Each point is reached from the start by the listed moves, each made once or not at all, plus a little noise. Is the number of moves made odd or even? Then give how often each move was made.

Moves:
(1): [ 1.0 -2.2]
(2): [3.4 1.0]
Start: [2.9 1.2]
Points:
[5.9 2.4] -> odd (0, 1)
[ 7.2 -0.2] -> even (1, 1)

Moves:
(1): [ 2.4  0.5 -0.2  2.5 -0.9 -1.4 -0.2 -0.2  1.5  6.3 -4.0  0.4]
(2): [-4.7 -1.3  1.6  2.2 -1.0 -0.6  1.7 -0.6  2.8  0.6  3.9  1.9]
(3): [-3.1  1.4 -0.6 -0.8 -0.4  2.1 -3.7 -5.2  3.0  1.1  2.6  1.4]
(4): [-0.6 -1.1 -1.7 -4.0 -1.1  4.4  1.5  4.0  0.6  4.2 -3.4 -0.2]
(5): [-2.4  4.0  0.7 -4.1  2.0 -5.3  1.1 -0.2  1.4  2.8  1.0 -2.0]
(6): [ 2.2  3.7  0.6  1.4  2.9 -2.7  0.6  3.0 -2.1 -1.2  0.9  4.3]
(7): [-2.3  4.0 -1.1 -2.9 -2.6  1.0 -0.3  2.7  3.0 -2.9 -1.1 -0.1]
(8): [-1.7  0.8 -2.2 -1.5 -2.6  4.7  4.8 -1.9  0.1 -0.5  1.3 -0.3]
(9): [-0.7  1.3  0.8 -1.4  0.7  0.9  0.6 -1.5 -0.1 -1.8 -1.2  0.9]
(10): [-0.3  1.7 -1.5  0.9  1.4  1.2 -2.1 -1.6 -0.5 -0.6 -2.2 -1.5]
(11): [ 1.8 -1.4  0.7  0.6  2.7 -1.4  1.3  1.5  3.7 -1.2  1.0 -1.2]
Start: [-4.0  1.0  0.1  1.3 -1.3 -1.2 -3.6  1.2 -0.1  1.7 -0.9 -4.2]
Points:
[-5.4 12.4  1.8 -5.3  4.4 -8.6 -0.4  6.5  5.9 -2.7 -0.5 -2.5] -> odd (0, 0, 0, 0, 1, 1, 1, 0, 1, 0, 1)
[-7.5 -3.0  0.7  0.1 -0.9  1.1  0.8  6.4  7.1  5.2  0.9 -3.4] -> odd (0, 1, 0, 1, 0, 0, 0, 0, 0, 0, 1)
[-12.1   5.4  -2.2   2.8  -4.4   5.7  -2.6  -9.6   6.6   6.7  -0.4  -1.3] -> even (1, 1, 1, 0, 0, 0, 0, 1, 1, 1, 0)
[-7.8 -1.2 -0.7  1.1  0.3  2.3 -1.2  4.6  6.5  4.8 -1.4 -5.0] -> even (0, 1, 0, 1, 0, 0, 0, 0, 0, 1, 1)
[-11.2   8.7   3.7  -1.0   5.8  -8.0  -2.2  -1.5   8.4   1.7   7.2   0.9] -> even (0, 1, 1, 0, 1, 1, 0, 0, 1, 0, 1)
[-5.5  6.8 -0.9 -1.5  1.0  0.5 -4.3  2.2  6.2 -5.0 -4.3 -6.1] -> even (0, 0, 0, 0, 0, 0, 1, 0, 1, 1, 1)
